Rows are points. Two turns around zero, p and q, are shown by what they do to some points. Where does a point land after both, in the order given? Backwards means that the second turn is done in reverse. Each puzzle has new turns, and all numbers are rounded.

Turn p:
[ -3  18 -22] => [ -5  -2 -28]
[ 38 -37  28] => [43 -2 42]
[ 5  5 19] => [ 3 17 10]
[-40  14 -25] => [-41 -13 -24]
Turn q:
[-26   3  11] => [-17 -12  19]
[  3 -26   0] => [ 14 -21  -9]
[ 28 -25  26] => [ 44 -10   7]
[ -5  48 -36] => [-40  42 -16]
Where do these land?
q, then p: [18 10  9] => [10 18 -9]
q, then p: [-21  18  11] => [-21  14  16]
q, then p backwards: [  7 -65  -7] => [ 24 -24 -56]
p, then q: [ -4  37 -13] => [-30  13 -22]

Turn p:
[ 14   6  25 -21] => [-6 13 32 -5]
[-28  35  10   9] => [-25  28 -16  23]
[ -3 -46 -31  -5] => [  9 -49 -12 -21]
[ 44 -13 -22   8] => [ 46  -5   2 -22]
[ -3 -12  53  34] => [ 7 -5 28 57]
[-39   5 -28  -4] => [-28  -9 -38  -6]
[ 16  24  -6 -20] => [ -1  26   5 -23]
Turn q:
[-13  -3  19   0] => [-9  7 20  5]
[ 23  19 -21  50] => [  8 -19 -40  43]
[ -8  -1 -38  15] => [-11 -31 -25  -4]
[ 33   2  34 -60] => [ 36  55  18 -33]
[  7 -18  -2  10] => [ 13 -16   6   5]
[-43   2   8 -14] => [-38   4  20 -15]
Where do these land?
q, then p: [-13  23  33  -9] => [-18  32  -9  21]
q, then p: [-11   4  21  15] => [-1  4 -4 28]
q, then p: [ 35   3 -28  57] => [ 57 -33 -30   0]
p, then q: [ 22 -19  32  -7] => [15 18 30 22]
q, then p: [-19 -19 -42 -24] => [-27 -31  14 -35]
q, then p: [-13   7 -16 -31] => [-29   3   1 -25]

Turn p:
[  2 -16   8  11 -27  -7] => [ -6 -12   7   1 -31  -4]
[ 13 -12 -13  -4 -35  16] => [ 10 -23 -23  -7 -27   2]
[  7  13  10  13  -6 -29] => [-16  25   5  12 -17  -6]
[ 10 -15   2 -15  76   4] => [ 36  21  29 -14  56 -21]
[ 18   8  -6  -1 -13  24] => [ 20  -4 -21   1  -9  16]
[-22   9 -21   8 -28 -28] => [-41  -8 -18  16 -12 -14]
[  7  -9   2 -30  -8 -24] => [-12  10  -5 -31  -9 -19]
[-41  27  11  10   5  61] => [  0 -30   2  16  33  64]
[  6  -5   8   9  36 -16] => [  9  21  25   7  17 -17]
Turn q:
[ 19 -12  30   7 -18  -2] => [35  8 19  2 -8 -8]
[-7 24 15 -3 -6 32] => [ -9  -3  28   3 -11  30]
[ -4 -19 -47 -36  -2  21] => [ -3 -25 -48 -18   0  32]
[ -6   4  39  10 -19 -34] => [ 10  18  24   3 -27 -38]
[ 18  -8   7   6 -27 -10] => [ 28  18  -3   6 -12  -4]
[  6   6 -42   6  -1   7] => [-12   9 -31  11  14  20]
[ -9  11  -7  16 -15  -4] => [ -8  12  -3  20 -11   0]
[-22 -16  45  13  44   7] => [ -5 -40  45   1  20 -29]
[  7   9 -41 -19  45 -16] => [-34   2 -31 -29  39  -3]
Where do these land?
q, then p: [-3 40 23 -9 -6 22] => [ -7  -8  13 -15  -7  47]
p, then q: [18 -5 18 -7 -1 36] => [ 28   1   4 -15   9  30]
p, then q: [ 17  -3   5  32  16 -32] => [ -5  35  24  17  -8 -21]
q, then p backwards: [  4 -15  18 -11  21  11] => [-11 -25   4 -11  11  16]
q, then p: [-22  19   1  -4  -1  22] => [ -6 -28  13  -1  -3  19]
q, then p: [14 -5 21 22 -3 37] => [ 35   6  26   7 -11  19]
q, then p: [-44  12 -32  20 -14 -34] => [-48 -21 -12  41  -3 -16]
p, then q: [-10 -20 -15  -9 -20 -39] => [-11  -1 -21  -1 -33 -33]
q, then p: [ 25 -23 -39 -34   9 -23] => [  8   3 -45 -17  32 -33]

Turn p:
[  7  12  -7 -17 -10  -7  31 -13] => [ -7 -17 -10 -18   3 -29  -4 -13]
[ -5   5   3  11  12  30  11 -37] => [ 19  30 -22 -13   1 -15  21 -11]
[ 24  25   7 -14   7 -30 -21   9] => [ -6 -10  39   4 -18 -20 -11  21]
[ 24 -31   2 -12 -16  31  26  14] => [ 21 -40 -28   4  21   6  21   2]
[-43  13 -32  13  19  21 -31  39] => [ -8  33  -5 -18   8  51 -33  35]
[-44 -21  -8 -19  43  -9 -19  28] => [  0  22  34  -6  44  38 -28   1]
[ 33  -7 -12  26 -20  -9   9 -10] => [-12 -11 -25  31 -13 -22   9   6]
[  9 -20  -1 -16 -28   0  -8  -4] => [ 18 -25  -6  15  -9   4 -10 -14]
[ -6  24  48  29  -7 -27   3 -27] => [-27  19  23   1 -37 -13  36 -28]
Turn q:
[ 31  22  11 -16 -37   2  17  10] => [ 19  31   6 -18 -37  20  11   3]
[-17  -9  31  -4  27   8  42   2] => [ -2   4   9 -27  48  16  24  -3]
[ 22  14  -7 -39   8 -12  -4  20] => [-21  14 -29 -24 -27   0  10  -3]
[ 43 -16 -10 -26  19 -23 -21  15] => [-14  -7 -38 -21 -28 -29  13  24]
[-21 -16  13  14 -18  31 -30 -11] => [  1 -33  41   7  -5  -1 -22  -4]
[-22  -7 -40   1  -7  25  -7 -21] => [  4 -22   6  32  -4 -11   1 -40]
[15 27 23 24  7 26 -4 15] => [ 20 -13  -6 -17   0  39 -23  11]
[ -7 -25  19  10   8   5  20  31] => [-10 -13  11  -5  20  21  27  25]
[ -9 -11 -16  32  27 -27 -15 -36] => [  9  -6 -16  27  33 -40 -24   7]
[-34  21 -24   5 -32 -34   3 -25] => [ -6  44  13  44   1 -14 -17 -19]
Where do these land?
p, then q backwards: [  1  -7  25  16 -44   9   7 -27] => [ 17   4 -46 -26  -7  23   6   5]
p, then q: [-35  39 -15   2  28  26 -30  38] => [-35 -14  -3 -34 -37  47  -9 -21]
p, then q: [ -6 -19   1   5  19 -44  -2  29] => [-13 -23  18  -6  41  13 -24  11]
q, then p: [ -6  -3  10 -26  30  15 -10   0] => [ 18   4   9  -4  21   0 -22 -26]
q, then p backwards: [ 22  24  11  15 -14 -17  13 -15] => [ -7   4 -15  -2  17  24 -28 -18]
p, then q: [ 6 -1 -2 -4  8 23 29  1] => [ -9   3 -24  -3   6  -9  25 -10]
p, then q: [ 21 -16  -8 -22 -76  13 -21   1] => [ 31 -34  25  32 -43 -35  22  19]
q, then p backwards: [ 22 -24 -18   7  32   7  -3  -3] => [ 31  -8  -6  -8 -15  19  29   0]
p, then q backwards: [-25   7  -5   7  17 -32  18 -23] => [-32  10   2 -31   3 -20  -1 -20]
